Each row is a point. Each copy is the shape, with its points in the same order, turned, moved and blurred by noise. Is it also mirrored, or only turned?

Shape, 6 rows:
[[ 21  33 -15]
 [ 19 -16 -24]
 [-70 -48  58]
 [-20  39 -31]
 [ 12 -32  48]
 [ -1 -22 -10]]
Copy 1, 6 rows:
[[ 17  30 -21]
 [ 40 -10 -30]
 [-36 -76  39]
 [-12  24 -50]
 [ 26 -23  36]
 [ 25 -22  -7]]
Copy 1 is: only turned
Copy 2, 6 rows:
[[-36   9  -4]
 [-20 -29 -25]
 [ 95 -29  18]
 [-13  37 -25]
 [ 18 -44  34]
 [  6 -28 -24]]
Copy 2 is: mirrored
Copy 3, 6 rows:
[[ 33  33   0]
 [-13  38  25]
 [-66 -80  31]
 [ 11  20 -39]
 [ -2 -33  60]
 [-16  12  22]]
Copy 3 is: mirrored

Shape:
[[-22 -15  30   9]
 [-21  66 -20 -10]
 [ 18 -44 -30 -25]
 [ 29 -16  12  12]
 [  2 -29  45  16]
 [  1 -37 -11  72]
 [ 79  14 -15  38]
 [  1 -28 -54 -43]
 [ 52  26  64  18]
 [-20  23  15  27]]
Copy 1:
[[-21 -37  10  18]
 [-14  62  13 -27]
 [ 29 -33 -58  -9]
 [ 36 -25  -2  15]
 [ -1 -48  18  32]
 [ 19 -10 -17  82]
 [ 90  15   8  20]
 [ 10 -10 -69 -28]
 [ 46 -26  68   8]
 [-11   9  18  25]]
Copy 1 is: only turned
Copy 2 (10 x 4):
[[-19   8  13 -13]
 [ 37  81 -13 -28]
 [ 30 -29 -44   3]
 [ 28 -13  18   5]
 [-13 -17  32  -8]
 [ -6   2  17  66]
 [ 86  -1  34  36]
 [ 33  -6 -74  -6]
 [ 46  -2  76 -28]
 [  2  45  22  -3]]
Copy 2 is: only turned
Copy 3:
[[-11 -22  37  14]
 [-39  66  15 -10]
 [ -8 -45 -42 -26]
 [ 20 -13  -7  11]
 [ 14 -39  24  16]
 [  2 -13 -22  72]
 [ 61  34 -52   7]
 [-46 -29 -44 -39]
 [ 63  29  39  -3]
 [-17  19  33  23]]
Copy 3 is: only turned

Shape (9 x 4):
[[ -5 -75 -36  37]
 [ 31 -40 -18  37]
 [-17  29  28 -49]
 [ 17 -68 -33  21]
 [  2  48  27 -33]
 [-27  11  66 -11]
 [ -3  -1 -41  54]
 [-25  -8  -2 -12]
 [ 10  -4  19 -24]]
Copy 1:
[[ 58  53  65   2]
 [ 58  15  36  19]
 [-42  -2  -7 -49]
 [ 73  27  49  -5]
 [-39 -15 -24 -31]
 [-63 -14  33 -19]
 [ 36  51   6  42]
 [ -5  31  16 -26]
 [  1  -7  15 -30]]
Copy 1 is: mirrored
Copy 2:
[[-23 -43 -41  29]
 [ 22 -27 -10  25]
 [-16  43  29 -75]
 [ 10 -37 -54  14]
 [  9  57  35 -53]
 [-38   6  60 -47]
 [-14  18 -22  49]
 [-20  21  -3 -22]
 [-10   7  21 -34]]
Copy 2 is: only turned

Shape, 11 rows:
[[ 33  -5  -8 -15  68 -30]
 [ 17 -33   0  -2  33  28]
 [-40 -23 -17 -81 -17 -19]
 [-44 -25 -29 -16  -7  -3]
 [ 16   6 -12  19  47   1]
 [-14  16 -27  11  15 -17]
 [-22 -16  89  23 -66 -27]
 [ 30  10  39   7  24  73]
 [-15 -58 -63  -4  -6  19]
 [-10 -55  28  57  63   0]
 [  7  40 -19 -25  23 -10]]
Copy 1:
[[ 21  -7  12 -29  84 -12]
 [ -9 -11   9 -50  34  28]
 [ 44 -87 -33   7  -1   6]
 [-15 -43 -42  -1   5  11]
 [ -2  19 -10 -22  56  16]
 [ -3   7 -40   6  36  -2]
 [-29  -6  62  43 -61 -21]
 [  0  33  34 -43   1  69]
 [-32 -42 -62 -58   5   5]
 [-77  -8  28 -20  65  20]
 [ 45   9 -27   2  41  15]]
Copy 1 is: mirrored
Copy 2:
[[ 19   2  -4 -12  55 -50]
 [  6 -38  20  -5  39  15]
 [-31  34  12 -82  14  41]
 [-49  10  -1 -20  26  45]
 [ -9 -24  -6  21  35 -25]
 [-38  14 -15   5  10 -10]
 [-51  33 116  26 -15  16]
 [ -3 -88  44   4  -7 -11]
 [ -6  -6 -23  -7  39  76]
 [-19 -30  43  41  93  -1]
 [-18   2 -17 -26  -8 -32]]
Copy 2 is: mirrored
Copy 3:
[[ 30  29   2 -49  25  44]
 [ 34 -23   3 -11  -9  22]
 [-60  -3  13 -58 -33 -34]
 [-51   4   1 -10 -16   3]
 [ 24  22 -18 -12  24  27]
 [-24  38 -21   0  13  15]
 [ 10  38  84  51 -10 -60]
 [ 82 -24 -24   7   1 -18]
 [-38 -21 -11   4 -50  48]
 [ 27 -12  43  33  49  51]
 [ 13  41 -28 -49  12 -11]]
Copy 3 is: mirrored

Shape:
[[  23  -19   19  -24  -17  -52   52   28]
 [  19  -11  -22  -24   11    0   43   23]
 [  38   -8   14  -10  -19  -13   63   53]
 [  15  -26    7   -7  -14  -60  -86  -21]
 [  13   28   34  -13   10  -50   41    6]
 [  -4  -21  -19   -8  -18  -42   45  -40]
 [  -1  -44   -3  -17   29  -73 -118  -66]
 [ -22   -7    7    0   18  -48   21   26]
 [ -56    6   70   20  -31   17  -41  -16]
 [ -12   38   27  -27  -53   58  -21  -20]
 [  25  -44   40   -8    4   -5   37  -33]
 [  38    9  -20   28   28  -49   42    3]
 [ -22    4   61   11  -56   16  -11  -18]
 [ -11   16   14  -30    8  -15   -7  -22]]
Copy 1 (14 x 8):
[[  -8  -54   29  -21    4  -18   56   21]
 [  10  -17  -17  -26   20   27   34   39]
 [  24  -36   36  -19   -7   -1   63   43]
 [ -20  -35    2  -22  -18  -41  -72  -35]
 [ -16    8   25    6    8  -33   47    0]
 [ -20  -49  -35   -3    7    1   40  -28]
 [ -50  -22  -36  -23   26  -47 -106  -82]
 [ -33  -15   11   19   16  -17   13   26]
 [ -26    5   73   48  -15   35  -41  -52]
 [  14   33   41  -13  -49   80   -5  -32]
 [   0  -45   19  -17   55   15   27  -45]
 [  19  -17  -26   15   21  -44   44   10]
 [   1  -17   68   21  -20   43   -3  -49]
 [ -29   15    2  -18    4    9   11  -22]]
Copy 1 is: only turned
Copy 2:
[[ -41  -14  -32   15  -24  -25   54   50]
 [ -13   -5  -17  -17    3   15   41   12]
 [  -8    2   -1   11   -8   16   57   56]
 [   5    7  -28   -5  -23  -92  -57   11]
 [ -54   37  -22   37  -14  -16   39   38]
 [ -16  -12  -39   21  -12  -37   47  -20]
 [ -18  -16  -60  -10    3 -115 -104  -27]
 [ -40   23   -3   -4   15  -56   34   21]
 [ -62   14   64   13  -45  -53  -40  -22]
 [ -45   12   28    0  -68   34  -47  -32]
 [ -36  -57   -8   42   -4  -15    7    9]
 [  -1   33  -37   27   37  -23   49    8]
 [ -45   -7   47   33  -67  -14  -32  -11]
 [ -53   21  -17   -4  -15  -25  -15   -8]]
Copy 2 is: mirrored

Shape:
[[-13  14 -54 -29   4  57  46  20   2]
 [ 36  19  49  43 -16  16 -24 -44 -37]
 [  9   5 -40 -24   2   9   3 -14  50]
 [ -5 -17 -12 -36  15  -9  12  36 -19]
 [-17   2 -27  -7  26  15   3  -8  15]
 [-24  47  -1 -26   5 -12  18  38  24]
 [  4 -30  -2 -57  10  11  39   8  20]
 [ 66  -6   1   8 -26  18 -42   3 -50]
 [-30 -19  19  -4  37   4  16  40  10]
 [ 44  22   3  44 -58  -7  17 -39 -98]
 [-74   2 -11  -2  39 -39   2  16 -54]
 [-50 -10 -17 -28 -16  27  10  32 -16]
 [-27 -25 -34   9   1  -1  22  31  76]
 [ 30  -4  23 -26 -63  20 -24 -31 -54]]
Copy 1:
[[-10  15 -33 -11  12  68  18  45  25]
 [ 40  32  31  22  14  37  13 -64 -70]
 [ -6  12 -29 -20   6  29 -17 -12  41]
 [ -4 -29  15 -21   2  17   1  33  -2]
 [-27  -7 -20 -13  11  42 -17   0   1]
 [-20  44  -5 -12  20  -6 -19  45   4]
 [ -8 -11  28 -25  16  27  16   9  44]
 [ 87 -13   3  15   0  41  -3 -27 -39]
 [-36 -15  26  13  25  22 -21  33  -2]
 [ 75  24  -8  25 -39  25  69 -41 -88]
 [-56 -26  -3 -27 -25  -3  -4  46 -82]
 [-17  10  12  -3 -34  50  -7  48  -4]
 [-40  -8 -16  24  -7  20 -35   8  55]
 [ 71  27  47 -11 -33  42  24 -30 -33]]
Copy 1 is: only turned
Copy 2:
[[-14  44 -25  16  39  40 -39  24  37]
 [ 59 -25  27  15 -37  28 -62 -48 -48]
 [  5   2 -28  -3   4  33   6 -29  57]
 [ 18  31  -4 -13   7  -6   4  24   5]
 [ -6   8 -13   6  19  25   5 -22  10]
 [-20  42  14  19 -26  -7   5  -6  33]
 [ 11  13  12 -38  32   0  -9   9  44]
 [ 83   5 -19 -11 -40  42 -41   6 -33]
 [-25   6  36  -1  13   0  14  25  -6]
 [101   3 -15  50  -3 -15 -92 -28 -48]
 [-22  32 -13  23  19 -59  19  -3 -64]
 [-26  19 -27  -5   8  -8 -33  31  -1]
 [-25 -34 -15  23   8  16  34  20  59]
 [ 66   5 -26 -36 -39  -3 -86 -19 -17]]
Copy 2 is: mirrored
Copy 3, 14 rows:
[[  11   35  -39   -8  -24   56   61    5   19]
 [  34   39   24   58   14  -18  -45  -14  -35]
 [  19  -17  -13   -6  -29   -2   30  -15   39]
 [   4   -1   -9  -46    6   14   33   27  -24]
 [ -12    1  -22   -9   -6    9   11   -5   19]
 [ -15   29   20  -34  -32  -13   34   37   21]
 [  17  -14   15  -38   -4   47   47    0    8]
 [  89   25  -23    7   12  -20  -23    6  -43]
 [ -23   -1    5  -17   18   16   19   58    4]
 [  46   61   -6   45  -10  -34    5  -31 -110]
 [ -69   23  -21  -44   -2    1   -8   22  -51]
 [ -10    8  -17  -24  -34   54   21   36  -22]
 [ -17  -50  -14   11  -31    4   54   44   33]
 [  73   19   16   12  -28   19  -35  -14  -66]]
Copy 3 is: only turned
Copy 4:
[[  -5   44  -35  -26    4   35   86    9   -4]
 [  55    5   44  -22    0    4  -24  -25  -83]
 [   5   36  -61  -43    5    4   14  -21   -3]
 [ -22  -27  -21  -25   22   10   35   23   -6]
 [ -11   39  -25  -18   27   26    5   -9    0]
 [ -13   33  -10  -39  -10  -22   29   33   19]
 [  -4  -28  -30  -47   24   18   49  -19   11]
 [  45  -26  -14  -28  -13   28   -3   14 -101]
 [ -10   -5   11  -19   24   33   10   27   33]
 [  53  -21   38   27   -9  -35   41    2 -121]
 [ -60   -2   26   37   26   -8    2   30   -5]
 [ -35    1  -12   -9  -21   40   50    9    2]
 [  23   26  -63   -9   -6   16   11  -11   69]
 [  16  -38   13  -35  -43    6   27  -28  -89]]
Copy 4 is: only turned

Shape:
[[ 37  11  38 -18  24  -8 -36  -1 -65]
 [ 49  -7   0 -41 -25  29 -48 -27   3]
 [-51 -23  32  45 -21 -72 -14  27  20]
 [ 27 -51 -33  13 -48  -1  30  54  29]
 [-20  31  22 -40 -19 -62  -6  43 -55]
 [ 28  44  32 -31 -56 -51  16   1   2]
 [-16 -30  33  -9  39   7  30 -34 -65]
 [-14   7  13   5 -50 -62 -22 -16 -46]
 [-38  14  13 -17  44  15 -48 -17 -16]
 [ 10  28 -38  15  20   4  10 -11  11]
 [-23  65 -26 -48  58 -64 -29 -29  12]
 [  7   9 -12  12 -58  -2  41  36  20]]
Copy 1 (12 x 9):
[[-16   3 -33 -16  10   1 -58  19 -68]
 [-14  43 -30 -10 -45  49 -43  -8 -13]
 [  4  32  62  25  42 -69 -39 -26  12]
 [ 53   3  39  68 -32  24 -32   4  36]
 [ -2  19  -9  34 -10 -76 -46  45 -44]
 [ 45  34 -23 -10 -40 -60 -22   8  -4]
 [-45 -69  -7 -18  15 -12 -39   9 -14]
 [ -1  17 -19  27 -10 -68 -64 -33 -25]
 [-78  25 -24  -4  30   3 -16   8 -27]
 [ -2   4 -43  30  25  15   9  -8  22]
 [-41  61 -79   3  58 -48 -25  42  17]
 [ 46   9  16  51 -37 -13  10  -3  20]]
Copy 1 is: only turned
Copy 2, 12 rows:
[[ 17 -19  25 -59  10  43  12 -12  44]
 [ 20  11 -22 -62  17  48 -21  16 -37]
 [-15  16  63  30 -73 -27 -30  -1   4]
 [ 32  -6 -45   0 -56 -44   0  58 -33]
 [-12  20  42 -67 -51 -23  42 -28  36]
 [ 25  43  33 -46 -20  -8  46 -23 -41]
 [-25 -82   7 -14 -13  28  18 -34  22]
 [ 13   5  46 -51 -69   5 -11 -47  -9]
 [-48   4  -6 -25  12  31 -31 -29  39]
 [ 22   3 -33   9  13 -20 -18 -40   2]
 [-32  22  31 -42  59 -45 -30 -78   8]
 [ 25  27 -34   4 -56 -30  31   2 -31]]
Copy 2 is: mirrored

Shape, 17 rows:
[[-10 -51  55  25  84  -9 -57   1 -51  21  39]
 [ 14   2  12 -46  31 -65  13 -40  17  22 -41]
 [-20 -12  32  42  34   7  29 -31  20 -58 -34]
 [ 36 -41   6 -22  51 -13   9  11 -44 -10 -43]
 [ 11 -66  50  66 -23   5  19  16 -39  45   5]
 [-24  -2 -43  17  42 -53  -1 -10  51  21  70]
 [ -4  25 -25   5  29  -6 -33 -17   8  10 -36]
 [ 29 -20 -37  23  45 -22  40  24  60  20 -46]
 [ 29 -45  43 -37 -12 -64  19  35 -27  31 -11]
 [-34 -31  -8  37  14   4  45  -8  -9   1 -10]
 [ 30  35  13 -10  33  37   2  19 -34 -21   6]
 [ 54   9  51  32  13  -8  -4 -13 -45   9  60]
 [ 41   4  10 -27  59  20  -9 -30  12 -21  56]
 [ 17  40  16 -31   1  24 -36  45 -27  30   9]
 [-41 -39 -55  21  40 -34 -48  48  55 -15  50]
 [ 43  20  48 -10  56 -25  54 -14  -4  14  29]
 [-15  35  19 -37  53  27   0 -49  26  19  53]]
Copy 1 (17 x 11):
[[ 31 -58  61  76  60  -4 -29   1 -25  55  34]
 [ -4   1  50 -25  -5 -57  19 -59   0  25 -21]
 [-51   2  31  55  22  15  28 -42  31 -31   6]
 [  4 -37  49  20  33 -12  32  -1 -30   3 -53]
 [ 30  -9   6  81 -37   8  29  53   2  39  20]
 [  2 -26 -40 -31  53 -42 -22 -27  44  24  54]
 [-17   3   7  -7  20  18 -30 -35   8  29 -38]
 [-16   2  -2 -24  38 -15  37  11  72  17 -47]
 [ 32 -19  50  -3 -35 -78  15  33 -26   8 -14]
 [-37 -22 -15  30   2   7  38   1   5   7  16]
 [ -4  22  31   9  49  29 -16  13 -48 -20 -11]
 [ 61  30  15  58  29 -14 -15   4 -45   3  33]
 [ 49   0  36  -9  77  16  -4 -33 -19 -21  36]
 [  9  18  35 -24   4  22 -60  31 -46  14  -7]
 [ -5 -89 -26 -21  51  -9 -60  11  64   4  25]
 [ 21  48  37   5  52 -49  34  -2 -28   8  29]
 [  3  26  40 -42  53  19  -8 -47 -13  19  67]]
Copy 1 is: only turned
Copy 2 (17 x 11):
[[  8  36  -7 -50  42  62  22  16 -58   2  95]
 [ 11  41  14 -86 -26   4  24 -12   9  24 -40]
 [ 25   3  10   6  12  43  47 -37  55 -38   7]
 [ 43  -2  22 -54  -9  23  35  24 -42 -37  -8]
 [ -5   4  35  36 -48  78  52  16 -46  25  52]
 [-29  15 -58 -15  18 -43   9 -42  -7  57  23]
 [  4  30 -35 -28  -8  28 -22   4   8 -14 -23]
 [ 27 -31 -51 -18 -37  -6  48  18  20  23 -33]
 [-17  21  58 -49 -56  -5  49  33 -44  17   9]
 [-15 -21   1  17   0  43  42 -29  -9  -3  -8]
 [ 32  17  33   9  42   9 -17  46  -9 -19  -4]
 [ 36  68  41  23  25  16  12  18 -45  36  49]
 [ 56  12  21 -27  52 -18 -27  -7  -2  26  32]
 [-16  29  26  -9   6   9 -48  79 -22   5   5]
 [-43 -26 -80 -19  -4 -45  -6 -18  -7  -6  67]
 [ 36  36  44 -23  41  -5  51  17  -2  56  -5]
 [  7  17  21 -37  69  15 -42 -17  24  60   9]]
Copy 2 is: mirrored
Copy 3, 17 rows:
[[ 48 -20  56  28 108  16 -42 -19 -19  63  23]
 [ 16   7  15 -68   0  -9 -48 -27  53  49 -31]
 [-14   4  57  30   7 -19   6 -48  50 -26 -28]
 [ 33 -41   0 -40  53   0  -9  -2   5  19 -58]
 [ 41 -55  54  66 -27  -8 -32  29 -20  54 -12]
 [ 31  17  -5 -15   8 -39 -18 -21  50  44  99]
 [ 12  42 -34   3  33   8 -36 -15  38  18  -6]
 [ 61  -2 -11   6  -1 -45   2  17  88  -2  -8]
 [ 19 -46  27 -54   7 -21 -51  56   6  38 -15]
 [  3 -22  17  40  -7 -28  22  -6  27  36   3]
 [  5  14  16 -10  44  50  23  28 -11   5  -9]
 [ 56  31  62  -5  11  22 -11  18 -61  28  28]
 [ 43  15  39 -34  33  61  20 -29  19   4  46]
 [ -7  18 -15 -17  40  58 -26  65   5  35  17]
 [  7 -39 -22  13  58 -50 -32   1  54   2 104]
 [ 48  20  78 -46  13   9  21  17  12  36   5]
 [ 14  44  51 -24  10  63  11 -34  60  46  57]]
Copy 3 is: only turned
Copy 4, 17 rows:
[[-35 -49  20  23  19 -11 -63  24 -63  15  80]
 [ 20 -14  -1 -47  28 -83  19 -28   0  21   7]
 [-31 -66  25  31   7  -8  18 -37 -10 -23 -37]
 [ 36 -33  19 -35  13   1  -7   7 -51 -24   3]
 [  4 -15  19  47 -53  19  26  27 -56  60  28]
 [-11 -27 -66  35  58 -42  27  10  37  -3  77]
 [ -1  -5 -34   0  47 -24 -33 -11   3  15 -25]
 [ 65 -38  -8  15  70 -18  43  21  12  12 -15]
 [ 26   3  18 -57 -31 -36  40  34 -30  13  37]
 [-10 -53 -32  19   4  25  38 -15 -25  25  -4]
 [ 20 -36  10 -12  -9  27 -53  -8  23 -15   2]
 [ 23  -9   2  39 -60 -18 -43   0  -2  -8  63]
 [ 21 -22  17  10  44 -10 -52 -46  24 -36  65]
 [  7  13   8 -40  -7  20 -60  24  37  27  23]
 [-39  -6 -46  26  94  11  20  56  20 -28  60]
 [ 52 -65  20   5 -22 -51 -17 -22  19  -1  56]
 [ -9 -48  -2  -4  34 -26 -49 -63  51  33  59]]
Copy 4 is: mirrored

Shape (17 x 12):
[[ 11 -24 -11 -17  48 -12  43 -14 -16 -26 -17 -43]
 [-21  -1  32  49  14  39 -23 -55 -12  29 -15  -6]
 [-44 -63  50  13  38 -33 -36   1 -69  29   6   4]
 [ 54  32  22  12 -46 -41  26 -27 -31  22 -46  49]
 [  4  27 -19  51  31 -22  26  35  22  40   8  28]
 [ 45  12 -21  55  -9  23  -5  34  -3 -43   1  43]
 [-18 -19 -54  24  26  33  -6  56  35 -33 -51 -44]
 [ 34 -48   8 -26   5  22 -53 -52   6  23   8 -47]
 [  7 -70  29  -2   3  38  12 -46 -40  -2  17 -41]
 [ 12 -43 -26  33  58 -26 -19 -28 -53   9 -31  56]
 [ 18 -49  30 -31  41   6 -12  58   8 -37  10 -38]
 [ 62  28  12  27 -36  10 -23  37   3 -47  38 -50]
 [ 59 -36 -57  36 -34   0  29 -14 -47 -26 -12 -11]
 [ -7   2 -37  35  11  18  46  -7  -1 -17 -14  38]
 [-34 -37   2  17 -51 -63 -42 -46  -9 -20 -46  25]
 [-24  40 -59 -36 -45  -7 -44 -21  16   5 -31 -36]
 [ 19   5  29 -18   0 -59   7  12   8 -33 -14 -30]]
Copy 1:
[[ 25  64  24  34  17 -18  20 -38  32  18 -22 -30]
 [ -2  11   3   4  -9 -15 -67  17  41  69  38   3]
 [-11 -12  48 -28  48 -68 -63 -26 -21  38 -24  -8]
 [ -9  54  36  46 -82 -45 -13  50 -11  12 -26  34]
 [-16  34   8  80  45   1   1  26 -21  33  23  49]
 [ 10 -12 -13  69  19 -39  14  57  47 -16   2  40]
 [-46   6 -26  73  57   9  16 -19  60 -15  13 -37]
 [ 69 -11 -21  17 -18   4 -55 -30   9  24  -7 -45]
 [ 59  -4  37 -15   6 -21 -18  -9  40  42  -4 -55]
 [ -4  23 -10  41  39 -77 -44  12  11  64 -64  14]
 [ 36  -2  38  23  54  -1  -4 -49  30 -51 -18 -21]
 [ 53 -13   9  53 -12 -28  17  18  27 -59  63   5]
 [ 31   9   1  66 -10 -67  43  43  25  31 -16 -48]
 [-16  29  -5  46  15 -13  31  34  47  49  -7  26]
 [-49 -42   1  15 -60 -65  -9 -31  -3  38 -31   5]
 [-29  22 -75  16 -49   2   8 -20 -13  -5  27 -24]
 [  7  28  37  38 -21 -32  15 -46   2 -29  -5  12]]
Copy 1 is: mirrored
Copy 2 (17 x 12):
[[  44   13  -29    9   18  -35   26    3   30  -11    7  -25]
 [ -22   15    4   37  -31    4  -32  -45   27   39  -13  -35]
 [  11  -65  -68    5  -12  -12   -1  -51  -31   27  -41  -38]
 [  43   79  -29   55  -24   22   26  -25  -52   54   33   31]
 [  -2  -14   -9   31    6   16   -4   51   10   63   32   35]
 [ -34   16  -38   31   -5    2    2   -5    4   -5   57   82]
 [ -24    7  -28   21    7   -6    3   67   73  -48  -25   26]
 [  41  -11    2   17  -74   22   14  -54   45  -33  -13  -23]
 [  -1   -8   -4   18  -18  -19   44  -75   27  -22   -9  -49]
 [  36  -18  -98   54    2    2  -11  -30   42   51   11    4]
 [  18  -44  -16  -12    7  -41   18  -12    7  -60  -18   34]
 [ -14   17   17   26  -37   -2   -9    1  -44  -79   71   34]
 [  -1   48  -50   69   -9   15   62  -14   19  -31   71    0]
 [ -12   35  -43   23   24  -13   16   10   45   45   42   16]
 [   9   40 -106    4  -97    1   11   -6    6   33  -10  -10]
 [  23   61  -25  -30  -51   59  -26   34   26  -22    2  -20]
 [  47   17  -25    2  -22  -44   17   27  -41  -21   14   10]]
Copy 2 is: only turned
Copy 3 (17 x 12):
[[-24 -20 -31 -12  68 -15  46  13 -24  64  -1  -2]
 [-38  42 -24  12  19 -11 -10 -74  31  33 -42   8]
 [-35 -56  -7  41 -12  30   0 -75 -25  69 -16  40]
 [ 45  10 -32 -56  -8 -50  67 -71  -4  -7  20  32]
 [-15  -7 -13  38 -11 -85  70  -5  37  16  -6  17]
 [ 60  23   0  38  32 -28  36  12  27 -28  -1  25]
 [ 12 -24  -7  15  42 -29   2  67  54  50 -44 -35]
 [-20  54 -27   0   6  14 -27 -22 -32  81  23 -23]
 [-42  29 -26  -3  37  69  21 -30 -16  60   5   9]
 [ 36 -27 -80  54  22 -24  34 -59  -7  60 -21  30]
 [ -4 -19  46  20  40   7   3  40 -18  78  19  20]
 [ 15  39  61  13  35 -14  20  17 -27 -24  22 -30]
 [ 42  16 -55  -1  31  28  73  -1  -9  -2   7 -29]
 [ -1   1 -59  12  42 -32  47   7  50   1  -8  30]
 [ 27 -58 -54 -17   8  -2 -32 -82  26  10  32 -18]
 [ -8 -12 -52 -49 -10 -56 -46  17 -11  -7 -10 -47]
 [ -4 -39  24 -31  39 -41  22 -21 -22  33  43  -7]]
Copy 3 is: only turned
Copy 4, 17 rows:
[[-17 -31 -14 -34  35  34  18  14 -30 -18   3 -39]
 [ 28 -15  18  21 -46   9 -11  11 -22  19 -72 -36]
 [-27 -56  27 -21 -25  -6 -74  25 -45  64 -12   2]
 [ 87   8  -1  -3  35 -49  11 -15 -62   6 -17  32]
 [ 34  -4 -42  13  -9  32  30 -20   5  63  10  22]
 [ 69  30 -41  27   8  28 -33  14  21 -15  14  18]
 [-30   7 -93  -1 -14  38  13  64  25 -21 -14 -10]
 [ -3  21  12 -70 -47 -20 -26   1 -12 -12 -35 -65]
 [ 12 -48  48 -46 -30   9 -27  28 -14 -34 -19 -45]
 [ 20 -24 -29 -24  16  44 -71 -27 -53  26 -44  20]
 [-32  18   0 -50   4  24 -23  70   9  11  45 -27]
 [ 47  35 -21  18 -12 -31 -13  31  26 -24  66 -56]
 [ 64 -41 -50 -29   6   1 -27 -12 -10 -68  11  -3]
 [ 33 -17 -21  18  17  45  14  -7   7 -18 -27  31]
 [ -2 -25 -20  -4  32 -81 -52  -4  -3   6 -72  19]
 [-43  39 -51  11 -28 -59  24 -25 -17 -40 -33  -7]
 [ -5   7 -10 -16  50 -39   9  24 -14  17  26 -28]]
Copy 4 is: only turned
